Each row of a before or after table is a point. The points were changed in one or more steps. Then noise was added and the rows were shuffled. The steps act on columns, c1 being the first. What was done? A step turns or swaps two columns, mirrors them in a line or flattens them onto one, adds a multiple of one to another, or multiplies or shifts one. Angles are multiples of 10 degrees, from the lower column toward the higher: turns from -170 to 170, lines from 10 to 170 but not 90. Use the fewest steps. Two steps may share a column if one is a turn and the other turns, adds or multiplies; they go together, in the order done. Otherwise the lowest column goes first.
(in the rows, 128 means zero)

Before (10 x 2):
[[ 92  94]
 [169  97]
 [171 154]
 [147 101]
 [169  95]
 [170 165]
 [129 138]
 [171 103]
 [108  87]
 [ 99 145]]
After (10 x 2):
[[106  77]
 [ 99 150]
 [134 138]
 [168  82]
 [170  96]
 [148  93]
 [164  86]
 [ 89  86]
 [169 176]
 [171 162]]
Steps: multiply c2 by 1.3

Before (11 x 6):
[[133  95 142 121  68  90]
 [110 100  68 161 145 152]
 [140  93  69 130 102 149]
 [180  95 157  85  91 136]
 [117 107 144 184  76 134]
 [135 123 144 132  82 148]
 [101 132 118 158 100  74]
 [ 78  95 139 168  87 133]
 [175 112  97 143 158 129]
 [141 104 118 158 152  76]
 [106 168  86 130  89  92]]
After (11 x 6):
[[140  56  68 132 101 149]
 [135  62 142 121  67  90]
 [135 119 144 132  81 149]
 [ 79  62 139 167  86 134]
 [110  72  69 162 146 152]
 [101 135 119 158 100  74]
 [179  62 157  86  91 134]
 [174  95  96 144 158 129]
 [143  79 118 159 151  76]
 [116  87 143 183  76 134]
 [105 207  86 129  88  93]]
Steps: multiply c2 by 2

Before (12 x 9):
[[182 116 125 107  95 185 147 104 149]
 [ 91 100  95 101 103 134  64 157 141]
 [151 145 118 117 111 203 136 112 116]
 [130 108 145 136 146 223 150  95 145]
 [ 80  88 180 181 131 129 190 169 141]
 [ 93  82  80 127  98 101  92 120  96]
 [ 76  62 123  96  83 128  91 140  95]
 [ 99 130 134  94  95  77  71  90 106]
 [ 81 145  87  98  67 135 101  94 118]
 [ 94  68 156 182 157 129 187 138 163]
 [160 149 112 128  86 174  76  95 101]
 [146 107 123 139  72 219 103  95 155]]
After (12 x 9):
[[ 95 102 142 150 107 118 197 163 142]
 [163 149 151 157 134 166 173 120 109]
 [ 76  62 145 134 114 164 159 155 161]
 [ 79 140 117 146 125 138 173 126 151]
 [ 95  85 113  94 127 147 187 136 147]
 [150 142 117 189 134 170 132 125 108]
 [ 97 130 171  94 135 129 164 112 181]
 [132 103 127 206 140 145 103 101  75]
 [ 80  87 128 105 115 116  47 160  77]
 [177 117 114 188 131 126 119 129 116]
 [142 109 137 203 131 132 155 132  70]
 [ 93  65 117 112 129  98  68 125  74]]
Steps: mirror c3 and c7 in the line at 160 degrees; turn c6 and c9 by 70 degrees; turn c4 and c9 by -120 degrees; flatten c5 and c8 onto the line at 120 degrees
